Each row is a point. A path goes straight from each point to the next, and from the last back to the first. The post is the endless flat space through its rows: a point in 2 columns, a line in 3, a plane in 4, and so on, so that a path can go around it. How many times does the path go around the post? Going back the other way cancels.

Post (2 x 3):
[[ 0.24  0.02  0.44]
 [ 0.00  0.15 -0.34]]
Path (16 x 3):
[[ 0.04  0.18  0.24]
 [ 0.37  0.42  0.22]
 [ 0.37  0.16  0.01]
 [ 0.69 -0.31  0.12]
 [ 0.12 -0.26  0.00]
 [-0.26 -0.05  0.23]
 [-0.03  0.15  0.13]
 [ 0.15  0.39  0.41]
 [ 0.77  0.33  0.11]
 [ 0.37  0.28  0.06]
 [ 0.03  0.57  0.02]
 [-0.29  0.31 -0.21]
 [-0.11 -0.19  0.70]
 [-0.11  0.25  0.76]
 [ 0.04  0.09  0.69]
 [-0.24  0.01  0.09]]
Times around: 1

Post (5 x 6):
[[ 0.02 -0.10  0.33  0.23  0.33 -0.07]
 [ 0.12  0.12 -0.13  0.24  0.68  0.18]
 [ 0.21 -0.38 -0.08 -0.81 -0.72 -0.22]
 [ 0.15 -0.20 -0.21 -0.13 -0.19 -0.50]
 [ 0.22 -0.12  0.10  0.60 -0.15  0.06]]
Path (16 x 6):
[[ 0.47 -0.26 -0.14  0.08 -0.38 -0.16]
 [ 0.49  0.15 -0.09 -0.07 -0.29 -0.53]
 [ 0.00  0.26  0.24 -0.39  0.07  0.00]
 [-0.19  0.00 -0.28 -0.21  0.11 -0.43]
 [-0.11 -0.31 -0.04 -0.33  0.06 -0.38]
 [ 0.01 -0.47 -0.43 -0.25  0.97 -0.09]
 [ 0.23 -0.25 -0.04  0.20  0.09 -0.33]
 [ 0.36 -0.31 -0.15 -0.05  0.41 -0.08]
 [ 0.34 -0.16  0.40 -0.45  0.30 -0.28]
 [ 0.62  0.32  0.00 -0.11  0.25  0.00]
 [ 0.29  0.48  0.08  0.14 -0.40  0.28]
 [ 0.41  0.23  0.10 -0.08 -0.12 -0.21]
 [-0.02  0.17 -0.08 -0.41 -0.49  0.35]
 [-0.36 -0.25 -0.05  0.23 -0.16  0.26]
 [-0.20 -0.76  0.16 -0.11  0.15 -0.04]
 [ 0.50 -0.62 -0.41 -0.50 -0.68  0.09]]
Times around: 2

Post (8 x 9):
[[ 0.12  0.38  0.20 -0.05 -0.41 -0.12  0.28  0.15 -0.07]
 [ 0.02 -0.10  0.90 -0.09  0.49  0.45 -0.21  0.16  0.11]
 [ 0.09  0.29  0.24 -0.09 -0.15  0.28 -0.42 -0.08  0.08]
 [-0.50 -0.04  0.12  0.50 -0.12 -0.16  0.09 -0.15  0.13]
 [ 0.02  0.09  0.18 -0.21  0.22  0.24 -0.02 -0.46 -0.17]
 [ 0.27 -0.20 -0.90  0.47  0.42  0.22  0.08  0.26 -0.60]
 [ 0.34 -0.57 -0.07  0.35  0.42 -0.75  0.08  0.31  0.15]
 [-0.05  0.43  0.04 -0.65 -0.14  0.24  0.13 -0.06  0.51]]
Path (7 x 9):
[[-0.18 -0.31  0.42 -0.26  0.54 -0.31 -0.09  0.15 -0.26]
 [-0.48 -0.56  0.28  0.05  0.46 -0.11  0.01  0.39  0.55]
 [-0.02  0.20  0.17 -0.10  0.14 -0.53  0.29  0.23 -0.09]
 [-0.15  0.30 -0.03  0.36  0.11  0.07  0.11 -0.31 -0.43]
 [ 0.28 -0.17 -0.17  0.48  0.22  0.34 -0.77  0.06  0.18]
 [ 0.42  0.01  0.19  0.43  0.53 -0.12 -0.21 -0.16  0.21]
 [ 0.28  0.46  0.40 -0.28 -0.16 -0.36 -0.16  0.29  0.20]]
Times around: 0

Post (11 x 12):
[[-0.10  0.03 -0.29  0.00  0.05 -0.13  0.01  0.21  0.09 -0.35  0.14 -0.35]
 [-0.86 -0.02  1.03 -0.73 -0.19  0.64 -0.20  0.35 -0.74 -0.11  0.44 -0.59]
 [ 0.14 -0.13  0.11 -0.17 -0.24 -0.01 -0.28  0.03 -0.02 -0.09 -0.03 -0.04]
 [ 0.09  0.43  0.12 -0.32  0.37  0.12 -0.56 -0.14 -0.42  0.15  0.08 -0.29]
 [-0.09  0.47  0.06 -0.37 -0.28 -0.27 -0.47  0.10 -0.15  0.11  0.00 -0.44]
 [-0.15  0.65 -0.83  0.04 -0.41  0.09 -0.22  0.00  0.28  0.42  0.25 -0.15]
 [ 0.03  0.06 -0.50 -0.19  0.32 -0.02  0.13  0.29  0.29  0.33 -0.78  0.07]
 [-0.03  0.19 -0.20 -0.20 -0.06 -0.30 -0.34  0.46 -0.30 -0.11 -0.21  0.09]
 [-0.14  0.19 -0.61  0.00 -0.07 -0.21  0.30  0.25 -0.65 -0.13 -0.32 -0.37]
 [-0.11  0.03  0.16  0.52  0.13  0.02 -0.03  0.06  0.25  0.29 -0.27  0.22]
 [ 0.16  0.24  0.21 -0.24  0.03  0.04  0.30  0.15 -0.23 -0.25  0.12  0.05]]
Path (32 x 12):
[[-0.46  0.01 -0.10  0.05 -0.02  0.04  0.15 -0.14 -0.26  0.03 -0.32 -0.20]
 [-0.31  0.19  0.01 -0.75 -0.38 -0.13 -0.10  0.08 -0.54  0.42 -0.28 -0.54]
 [ 0.34 -0.04  0.09 -0.43  0.07  0.23  0.07 -0.04 -0.15 -0.18  0.53 -0.22]
 [ 0.27  0.29  0.01  0.01 -0.07 -0.07 -0.68  0.13 -0.58  0.02 -0.29 -0.52]
 [ 0.12  0.21  0.13 -0.41 -0.07  0.10 -0.74  0.14  0.11 -0.06 -0.05 -0.14]
 [ 0.12  0.09  0.06  0.12 -0.27 -0.04 -0.55  0.35 -0.11  0.13 -0.63 -0.26]
 [-0.11  0.11  0.22  0.10 -0.14 -0.39 -0.47  0.05 -0.04 -0.14 -0.32 -0.47]
 [-0.56 -0.03 -1.15 -0.07  0.04  0.46  0.81  0.01  0.41 -0.12 -0.28 -0.46]
 [-0.49  0.21  0.42 -0.14  0.06  0.22 -0.06 -0.05 -0.24  0.42  0.32  0.27]
 [-0.09  0.37 -0.22  0.28 -0.21 -0.24 -0.32  0.02 -0.12  0.57  0.13 -0.24]
 [-0.14  0.65  0.00 -0.42 -0.35  0.03 -0.30  0.56 -0.33  0.74 -0.21  0.08]
 [ 0.02  0.28  0.42 -0.44 -0.19 -0.50 -0.32  0.63 -0.06  0.23 -0.29 -0.39]
 [ 0.31  0.66  0.02 -0.21 -0.16  0.09 -0.47 -0.09  0.20  0.27 -0.08 -0.27]
 [-0.06  0.24  0.29 -0.06 -0.10  0.11 -0.30  0.20 -0.19 -0.16 -0.04  0.30]
 [-0.21  0.39 -0.10 -0.14 -0.15 -0.04 -0.10  0.06  0.12 -0.03 -0.06  0.14]
 [-0.11  0.03  0.04  0.40  0.11 -0.18 -0.11 -0.32 -0.01  0.27  0.38  0.06]
 [-0.13  0.29  0.38 -0.47 -0.03  0.11 -0.21  0.07 -0.96  0.29 -0.11 -0.25]
 [ 0.13  0.40 -0.42 -0.38  0.19 -0.21 -0.06  0.34 -0.25  0.02 -0.07 -0.08]
 [-0.11 -0.16  0.06 -0.32  0.46 -0.10 -0.41  0.04  0.24 -0.23  0.11 -0.48]
 [ 0.29  0.27  0.13 -0.21 -0.06 -0.25  0.29  0.19 -0.21  0.50 -0.35  0.15]
 [ 0.43 -0.22 -0.41  0.29  0.11  0.12 -0.56  0.19 -0.99 -0.38  0.26 -0.23]
 [ 0.10  0.39 -0.22  0.49 -0.55 -0.63 -0.77  0.13 -0.10  0.20  0.19 -0.15]
 [ 0.11  0.00 -0.12 -0.40  0.58  0.23  0.26  0.47 -0.11  0.29 -0.18 -0.04]
 [-0.10  0.52  0.06 -0.15  0.21 -0.32 -0.35  0.86 -0.76 -0.23 -0.15 -0.07]
 [-0.47 -0.04 -0.32  0.25  0.06 -0.15 -0.39  0.54 -0.80 -0.31 -0.35 -0.25]
 [-0.24  0.18 -0.18 -0.02  0.24  0.52  0.60  0.06  0.39 -0.06  0.02 -0.07]
 [ 0.11  0.40  0.12 -0.37  0.14 -0.35  0.11 -0.02 -0.41 -0.50  0.26 -0.48]
 [-0.12  0.04 -0.53 -0.49 -0.11 -0.30  0.19 -0.02 -0.83  0.47 -0.42 -0.46]
 [ 0.31  0.03 -0.36 -0.08 -0.03 -0.32 -0.42  0.24  0.71  0.22  0.07 -0.36]
 [ 0.39  0.05 -0.06  0.15 -0.41  0.19  0.25  0.26 -0.31  0.10  0.09  0.47]
 [ 0.08  0.52 -0.24 -0.12 -0.14  0.02 -0.69  0.42 -0.55 -0.08 -0.11 -0.05]
 [ 0.41  0.39 -0.28  0.07  0.06 -0.12  0.02 -0.02 -0.22 -0.24 -0.48  0.46]]
Times around: 4
